Each row of a before or after table is a point. One or more steps were done to the points. Then noise was added and the rows were shuffled. The steps act on columns, c1 being the first. Name the steps. A step turns or swaps two columns, mirrors them in a line or flattens them onto one, adds a multiple of one to another, or multiplies or shifts one. Angles are multiples of 10 degrees, from the lower column toward the higher: turns from -170 to 170, lines from 10 to 170 but not 90. Use the fewest steps. Two steps may share a column if one is a turn and the other turns, adds or multiplies; they go together, in the order done. Otherwise the lowest column goes first.

Before (9 x 3)
[[-0.19  0.02 -0.22]
 [-0.18 -0.25 -0.23]
 [ 0.21 -0.29 -0.05]
 [-0.37  0.00 -0.04]
 [-0.29 -0.37  0.35]
 [-0.09  0.00  0.17]
 [-0.25 -0.46  0.41]
 [-0.06 -0.54  0.60]
 [-0.30  0.01 -0.52]]
After (9 x 3)
[[ 0.46  0.08  0.44]
 [ 0.52 -0.01  0.50]
 [ 0.13  0.27 -0.42]
 [ 0.30  0.04 -0.14]
 [ 0.12 -0.33  0.06]
 [ 0.04  0.09  0.27]
 [ 0.49 -0.22  0.71]
 [ 0.18  0.32  0.07]
 [ 0.08  0.17 -0.13]]
Steps: mirror c1 and c2 in the line at 120 degrees; shift c3 by 0.10

Before (13 x 4)
[[-0.27  0.07  0.11 -0.10]
 [ 0.20  0.32  0.02  0.08]
 [ 0.04  0.11  0.20  0.68]
 [-0.16  0.14  0.42 -0.07]
 [-0.59 -0.04  0.33 -0.04]
 [ 0.06  0.35 -0.08  0.05]
 [-0.28  0.19  0.32 -0.71]
 [ 0.10  0.51  0.21  0.32]
 [-0.30 -0.16  0.22 -0.38]
 [-0.12  0.20  0.63 -0.01]
 [ 0.16 -0.14 -0.23  0.02]
 [ 0.27  0.00 -0.38  0.07]
 [-0.02 -0.17 -0.37  0.51]]
After (13 x 4)
[[ 0.32 -0.01 -0.39  0.09]
 [-0.38  0.19  0.33 -0.71]
 [-0.04 -0.17 -0.38  0.51]
 [-0.21  0.13  0.41 -0.08]
 [-0.15  0.19  0.65 -0.02]
 [ 0.07  0.12  0.21  0.68]
 [ 0.20 -0.14 -0.22  0.03]
 [-0.35  0.10  0.11 -0.08]
 [ 0.25  0.32  0.02  0.07]
 [-0.77 -0.03  0.32 -0.02]
 [ 0.09  0.36 -0.08  0.04]
 [ 0.14  0.50  0.20  0.30]
 [-0.40 -0.15  0.23 -0.38]]
Steps: multiply c1 by 1.3

Before (8 x 8)
[[-0.92  0.83  0.12  0.41  0.20 -0.20  0.21 -0.28]
 [-0.25  0.07  0.53  0.53 -0.08  0.14  0.32 -0.19]
 [ 0.17  0.02  0.17 -0.51  0.22  0.35 -0.49  0.02]
 [-0.11  0.01 -0.24 -0.55 -0.02  0.20  0.30 -0.24]
 [ 0.13 -0.10 -0.03  0.23  0.07 -0.10  0.10  0.35]
 [ 0.27  0.34 -0.06  0.39  0.00 -0.03  0.32  0.05]
 [ 0.13  0.05  0.04 -0.36  0.25 -0.14  0.41 -0.16]
 [ 0.13 -0.26  0.16  0.50  0.08  0.03  0.05 -0.30]]
After (8 x 8)
[[-0.93 -0.27  0.11 -0.88 -0.21 -0.20  0.50 -0.30]
 [ 0.27 -0.33  0.03 -0.42  0.05 -0.04  0.61  0.05]
 [ 0.14  0.36  0.20  0.01 -0.17 -0.13  0.72 -0.17]
 [ 0.13 -0.54 -0.01  0.17 -0.17  0.03  0.34 -0.29]
 [-0.12  0.54  0.11  0.08  0.21  0.21  0.61 -0.23]
 [-0.24 -0.50 -0.33 -0.15 -0.43  0.14  0.62 -0.19]
 [ 0.13 -0.24  0.08  0.06 -0.02 -0.10  0.40  0.35]
 [ 0.16  0.50  0.10  0.07 -0.25  0.36 -0.20  0.01]]
Steps: mirror c2 and c4 in the line at 140 degrees; turn c3 and c5 by -120 degrees; shift c7 by 0.30

Before (8 x 11)
[[ 0.22  0.26 -0.21 -0.19 -0.30 -0.54 -0.10 -0.21  0.26  0.29  0.53]
 [ 0.51  0.39 -0.16 -0.04 -0.49  0.08  0.03  0.01  0.21  0.54  0.08]
 [ 0.50 -0.25 -0.56  0.10 -0.34 -0.25 -0.46 -0.31 -0.38  0.59 -0.01]
 [ 0.16 -0.14 -0.08 -0.10 -0.20 -0.32 -0.14 -0.01 -0.46 -0.12  0.30]
 [ 0.06  0.12 -0.47 -0.10  0.11 -0.09 -0.36  0.46 -0.52 -0.12 -0.53]
 [-0.12  0.09 -0.16  0.25  0.06  0.26 -0.12 -0.27  0.53  0.59  0.03]
 [ 0.40 -0.07 -0.65  0.25  0.31 -0.36 -0.07  0.10 -0.01 -0.08 -0.40]
 [ 0.22  0.09 -0.30  0.04 -0.24 -0.32 -0.14 -0.34  0.44 -0.18 -0.21]]
After (8 x 11)
[[ 0.22  0.26  0.29  0.17 -0.05 -0.09 -0.05 -0.34  0.42 -0.16 -0.19]
 [ 0.39 -0.32  0.56  0.35 -0.31 -0.18  0.01  0.11 -0.06 -0.10 -0.39]
 [ 0.08  0.00  0.39 -0.03 -0.30  0.02 -0.15  0.46 -0.50 -0.13 -0.55]
 [ 0.18  0.39  0.18  0.05 -0.15 -0.06 -0.05 -0.18  0.23  0.27  0.52]
 [-0.16 -0.04  0.11  0.07 -0.20 -0.07 -0.04 -0.28  0.51  0.61  0.05]
 [ 0.16  0.10  0.17  0.04  0.17 -0.03 -0.10 -0.03 -0.49 -0.09  0.28]
 [ 0.53  0.18  0.64  0.18  0.21 -0.09 -0.21 -0.29 -0.40  0.57  0.00]
 [ 0.50  0.58  0.10 -0.08 -0.13  0.03  0.03 -0.01  0.23  0.49  0.11]]
Steps: turn c2 and c5 by 60 degrees; turn c3 and c5 by 160 degrees; flatten c4 and c6 onto the line at 150 degrees; multiply c7 by 0.4
